Every row gives one point. Each copy is the shape, with its points in the same order, stretched, turned, moved and blurred by noise. Say if it was mirrored as well.

Shape (7 x 2):
-12, 19
4, 3
2, -44
34, -12
3, -3
25, 62
-2, 44
Copy 1 (7 x 2):
14, 19
-10, 10
-30, -33
-41, 11
-9, 8
-3, 79
14, 46
Copy 1 is: mirrored
Copy 2 (7 x 2):
-19, -7
3, -4
24, 41
36, -3
5, 2
-4, -69
-20, -39
Copy 2 is: mirrored

Shape (9 x 4):
13, 26, 13, 17
-8, 27, 0, -24
-43, 0, 32, -34
-24, 56, -19, -15
31, 5, -46, 37
32, 9, -8, 16
-40, 17, 26, -30
14, -21, 27, 43
-47, 36, -26, -9
Copy 1 (9 x 4):
26, -7, 9, 21
17, -37, -9, -9
-23, -37, 15, -33
16, -63, -17, 17
27, 22, -45, 43
34, 14, -14, 16
-13, -46, 14, -21
0, 40, 19, 21
-14, -59, -24, 17
Copy 1 is: mirrored
Copy 2 (9 x 4):
0, 21, 5, 28
-19, 34, -7, -22
-57, -15, 15, -30
-39, 58, -22, -9
29, 19, -50, 25
25, 16, -13, 21
-58, 6, 0, -11
12, -27, 15, 47
-55, 35, -45, -5
Copy 2 is: only turned
Copy 3 (9 x 4):
13, 27, 17, 12
-3, 28, -7, -35
-41, 1, 14, -45
-13, 58, -34, -18
52, 1, -39, 22
38, 6, -5, 3
-34, 11, 8, -39
20, -27, 25, 34
-34, 33, -46, -16
Copy 3 is: only turned

Shape (11 x 8):
18, -4, 23, 23, 28, 8, 42, 19
-27, 14, 7, 74, 43, 18, 9, 18
97, 22, 0, -4, -25, -55, 25, 6
11, -31, 13, 7, -26, 24, 22, 24
28, -12, -12, 4, -4, 26, 28, -22
38, -8, 39, -13, -4, 43, -6, 14
-58, 40, 27, 19, 21, -28, -48, 17
9, 9, 34, 6, 22, -39, 10, -35
10, -18, 5, 8, 14, 5, -21, -13
-48, 67, -18, 27, -13, 10, -7, -7
-4, -6, -22, -64, -3, 36, -17, 5
Copy 1 (11 x 8):
32, 18, 16, 12, 17, 25, 34, 19
-16, 27, 19, 64, 0, 37, -6, 39
85, 21, -9, -30, 2, -62, 6, 6
26, -35, 3, -10, -18, 33, 29, 13
26, -2, -15, 8, -19, 15, 31, -32
36, -14, 32, -32, 5, 42, -4, -22
-70, 27, 33, -1, 9, -13, -46, 50
-9, 23, 25, 4, 23, -45, 20, -6
-5, -15, -1, 5, 14, 1, -7, -14
-51, 52, 5, 18, -63, 6, -21, 19
-13, -9, -35, -62, -3, 36, -1, -31
Copy 1 is: only turned
Copy 2 (11 x 8):
8, 15, 21, 42, -9, 20, 17, 1
-35, 52, -1, 67, 21, -3, 0, 30
106, 21, 15, -26, -17, -42, -11, -14
15, -32, 22, 12, -10, 0, 11, 26
29, -10, 3, 0, 38, 5, 29, 4
26, -24, 40, 1, 18, 28, -31, 16
-56, 61, 1, -10, -3, -9, -61, 24
5, 37, 26, -1, 5, -18, -13, -43
-1, -8, -3, 4, 24, -3, -21, -12
-34, 59, 2, -36, 39, -7, -1, 53
2, -35, -18, -56, 9, 56, -14, 9
Copy 2 is: mirrored
Copy 3 (11 x 8):
1, -25, 10, 17, 11, 2, 47, 9
-30, 14, -6, 71, 35, -4, 25, 11
82, 11, -9, -24, -37, -35, 32, 13
8, -46, 14, 18, -31, 18, -1, 16
16, -20, -7, 11, -11, 25, 12, -31
32, -22, 35, 0, 10, 43, -8, 25
-48, 54, -6, -1, 31, -25, -37, 48
-7, 17, 25, -21, 15, -43, 14, -16
7, -9, 8, 7, 22, -2, -27, -8
-34, 70, -34, 18, -24, 17, -6, 3
2, -26, -25, -52, -8, 55, -33, 10
Copy 3 is: only turned

Shape (15 x 9):
30, -56, 34, -10, -29, 67, -28, 22, -24
7, -14, 14, -12, 14, -11, 21, -61, 2
-17, 24, -2, 19, -17, -65, 33, 46, -11
4, 5, -25, -2, -11, 29, 20, -42, -8
-24, 21, -29, -4, -8, -43, -28, 25, 6
19, 17, -49, 17, -13, -44, -1, 30, 16
46, -73, -27, -4, -10, 4, -7, 24, -9
26, 16, -11, 34, -29, -47, 18, 22, 18
-26, -33, 15, -4, -10, 39, 17, -75, 30
-20, -1, 0, -29, -5, -3, 62, -10, 17
19, 5, -25, -28, -12, -30, -16, 52, 28
6, 17, -5, 13, -2, 15, 23, -58, 1
23, -23, 22, -4, 21, 38, -15, 27, -14
12, 34, 5, 30, 2, -25, 13, 26, 25
0, 38, 37, -34, -23, 15, -7, -47, -1
Copy 1 (15 x 9):
68, -38, 43, -18, -26, 45, 3, 13, -16
2, -6, 17, -20, 5, -40, 15, -51, -13
-29, 33, -1, 28, 12, -52, 17, 59, -16
-6, 17, 2, 10, -8, 17, 33, -54, -11
-18, 40, -36, 4, -16, -24, -31, 24, -8
10, 35, -58, 32, -7, -26, -1, 28, 4
60, -38, -37, -12, 0, 9, 22, 22, 1
5, 24, -14, 45, -14, -37, 13, 31, 17
-14, -28, 28, -31, -23, 10, 31, -76, 26
-18, 33, 15, -24, 9, -7, 68, -16, 18
22, 45, -37, -17, -21, -24, -14, 40, 19
-1, 18, 19, 24, 1, -10, 24, -66, 2
51, -3, 32, -17, 14, 15, -15, 8, 4
2, 40, 7, 36, 7, -32, -3, 16, 22
7, 39, 43, -25, -39, -17, 1, -53, -23
Copy 1 is: only turned
Copy 2 (15 x 9):
41, -49, 48, 3, -27, 76, -44, -11, -20
5, 24, -3, 6, 18, 10, 27, -57, -1
11, 33, -7, 6, -4, -31, 45, 67, -19
-23, 24, -10, 18, -9, 60, 20, -23, 2
-25, 17, -36, -9, -7, -18, -19, 33, -8
-16, 18, -37, -6, -19, -11, 13, 46, 42
33, -64, -6, -19, -18, 31, 6, 6, 30
11, 24, -1, 12, -23, -14, 32, 37, 39
3, 17, -5, 29, -31, 57, 4, -81, -35
18, 43, -27, -21, -14, 30, 51, -10, -36
23, 17, -38, -41, -26, -1, -14, 41, 18
-16, 46, -10, 27, 2, 47, 20, -41, 2
47, -10, 3, 15, 15, 55, -29, 8, -14
35, 46, -17, 19, -5, 6, 8, 34, 18
-11, 70, 31, -13, 3, 38, -8, -48, -23
Copy 2 is: mirrored
Copy 3 (15 x 9):
-40, -44, 25, -31, -20, 65, -29, 62, 4
-28, -13, -18, -28, 17, 14, 40, -39, 16
33, 12, 2, 20, -3, -68, 27, 21, -39
-7, 6, -38, -21, -10, 48, 16, -19, -10
24, -2, -33, 3, 13, -45, -35, -1, -21
48, -3, -48, 12, -10, -35, -5, 20, 4
-9, -70, -43, -23, -10, 11, 6, 59, 13
40, -1, -10, 19, -28, -37, 17, 10, 9
-18, -39, -2, -48, -5, 62, 18, -65, -11
17, -1, -8, -54, 2, -1, 53, -15, -38
42, -12, -27, -31, 1, -42, -27, 41, 5
-5, 16, -23, -9, -6, 37, 26, -39, 7
-14, -20, 10, -18, 26, 43, -8, 50, 6
49, 13, 9, 13, 5, -15, 8, 5, 7
-30, 41, 14, -44, -9, 20, -13, -35, 3
Copy 3 is: mirrored
